Each row is a point. Each copy is the shape, with its points in the same order, stretched, turned, moved and blurred by noise. Some copies are also mirrored. Which?

Shape:
[[ 33  -4]
 [ 21 -23]
 [ 33  17]
 [-32 -15]
 [-40  67]
 [ -7  17]]
Copy 1, 6 rows:
[[ 24 -27]
 [ -1 -27]
 [ 40 -12]
 [-28  28]
 [ 35  85]
 [ 14  23]]
Copy 1 is: only turned
Copy 2, 6 rows:
[[ 24  -5]
 [  3   7]
 [ 39 -17]
 [-36 -30]
 [ 13 -95]
 [  3 -45]]
Copy 2 is: mirrored

Shape (9 x 3):
[[-15  45  -4]
 [ 37  44  38]
 [ 24  24  57]
 [ 10  35  21]
 [ 32  -4   8]
 [-34 -19 -56]
 [-12 -11   1]
 [  0  50 -46]
 [-19   5   7]]
Copy 1, 9 rows:
[[-14  26  26]
 [ 48  21  49]
 [ 46 -11  54]
 [ 15  12  32]
 [ 35   3  -4]
 [-51   9 -51]
 [ -2 -16  -8]
 [-23  65   0]
 [-16  -8   4]]
Copy 1 is: only turned
Copy 2 (9 x 3):
[[-28  57 -15]
 [-14  20  62]
 [-30  -6  54]
 [-19  32  14]
 [ 18  -3  10]
 [ 12  20 -95]
 [-14  -5 -27]
 [  3  84 -27]
 [-26  10 -26]]
Copy 2 is: only turned
Copy 3:
[[-35  -6  -4]
 [ -7  49   6]
 [-12  49  32]
 [-22  24  12]
 [ 14  10  20]
 [ -4 -79   6]
 [ -7 -21  35]
 [-21 -23 -34]
 [-23 -16  28]]
Copy 3 is: only turned

Shape, 7 rows:
[[ 33  22  17  25]
 [ 23  -3  50  26]
 [-36  16 -84 -11]
 [-40   6 -64  -8]
 [-94  61 -29   6]
 [ 25 -37  53  10]
 [ 14  28  61 -26]]
Copy 1, 7 rows:
[[ 35 -21 -30  -2]
 [ 25 -39  -5 -35]
 [-28  65  33  90]
 [-32  54  37  67]
 [-95  75 -20  30]
 [ 35 -36  29 -53]
 [ 38  31 -21 -60]]
Copy 1 is: mirrored
Copy 2 (7 x 4):
[[ 26   6  -5  43]
 [ 22 -11  27  58]
 [-18  46 -30 -46]
 [-23  38 -13 -34]
 [-75  85 -13  15]
 [ 22 -37  33  48]
 [-22 -34 -13  71]]
Copy 2 is: mirrored

Shape (7 x 4):
[[  7  32 -31  64]
 [ 31 -31 -33  46]
 [ 17  47  61  10]
 [ -5 -24  41  -8]
 [ 31 -19 -73 -38]
 [-45 -31  31   3]
 [ 39 -30  38   2]]
Copy 1:
[[-45 -40  54  48]
 [ 14 -73  31  11]
 [ 17  50  32  91]
 [ 47  10 -23  23]
 [ 18 -55  51 -71]
 [ 14   6 -48  15]
 [ 68  -5   3  37]]
Copy 1 is: mirrored
Copy 2 (7 x 4):
[[-13 -45 -60  41]
 [ 45 -35 -30  20]
 [-24  51 -51  10]
 [ 10  25 -17 -41]
 [ 22 -34  53  27]
 [-18   3 -25 -63]
 [ 37  25 -20 -13]]
Copy 2 is: mirrored
Copy 3 (7 x 4):
[[ 43  -9 -43  52]
 [  9 -56 -17  59]
 [ 66   6  27  -9]
 [ -3 -11  47   6]
 [-38 -63 -42 -14]
 [-26  18  41  21]
 [ 17 -49  44  15]]
Copy 3 is: only turned
Copy 4 (7 x 4):
[[ 76  29  -2 -16]
 [ 38   6 -34  49]
 [-20  38  72 -15]
 [-41 -29  20  18]
 [-30   9 -95  10]
 [-13 -67   8   5]
 [-38   8  23  60]]
Copy 4 is: mirrored

Shape, 11 rows:
[[-13  28  39  -5  62 -11]
 [  5  32  20  43  60 -13]
 [-34  21  -7   8 -38 -13]
 [ 31  22 -17  -8  22  -9]
 [-17  38  -7   0 -32  -9]
 [ 38   0  -2 -44  65  -9]
 [ 13 -20  14 -18  61 -10]
 [-13   6   6  35  52  29]
 [-12  18  34 -79 -16  48]
 [ -5  28  32   0 -30  -1]
 [-15  49 -42  35   4 -16]]
Copy 1:
[[ 29 -19  46 -23  31 -17]
 [ 27 -23  22  -6  43 -51]
 [-28  15  22   1 -51 -11]
 [-11 -10 -10 -32  31 -12]
 [-32  29  21 -12 -34 -12]
 [ 13 -38 -10 -54  65  11]
 [ 20 -51   4 -22  51   7]
 [ 45 -16   3   8  22 -25]
 [ -7  48  40 -29 -17  71]
 [-26  31  40   8 -13   7]
 [ -6   6  -5 -24 -23 -55]]
Copy 1 is: mirrored
Copy 2 (11 x 6):
[[  8  23 -11  -5  76 -16]
 [ 41  34  14   1  56 -37]
 [-46  29 -11  22 -16 -28]
 [ 16  33  -5 -40   4  -7]
 [-37  49 -11   2 -11 -25]
 [ 33  12 -19 -64  42  20]
 [ 26 -12  -2 -31  48   6]
 [ 36  17  35  29  31   6]
 [-77  48  -2 -38  35  58]
 [-50  46  16 -15  15 -30]
 [ 20  50 -19  27 -21 -30]]
Copy 2 is: only turned
Copy 3, 11 rows:
[[-56  60  35 -24  -3  -8]
 [-52  70  25  26   4  -5]
 [-16  -6 -35  -5 -37  29]
 [  6  25   6   2  -7 -20]
 [  9  15 -21 -14 -37  24]
 [-16  24  33 -27  14 -63]
 [-46  13  16 -17  28 -45]
 [-51  62 -15  13  35  -3]
 [ 20   4  17 -95  20  25]
 [ -8   8  10 -14  -6  50]
 [  4  48 -40  24 -43  -3]]
Copy 3 is: only turned
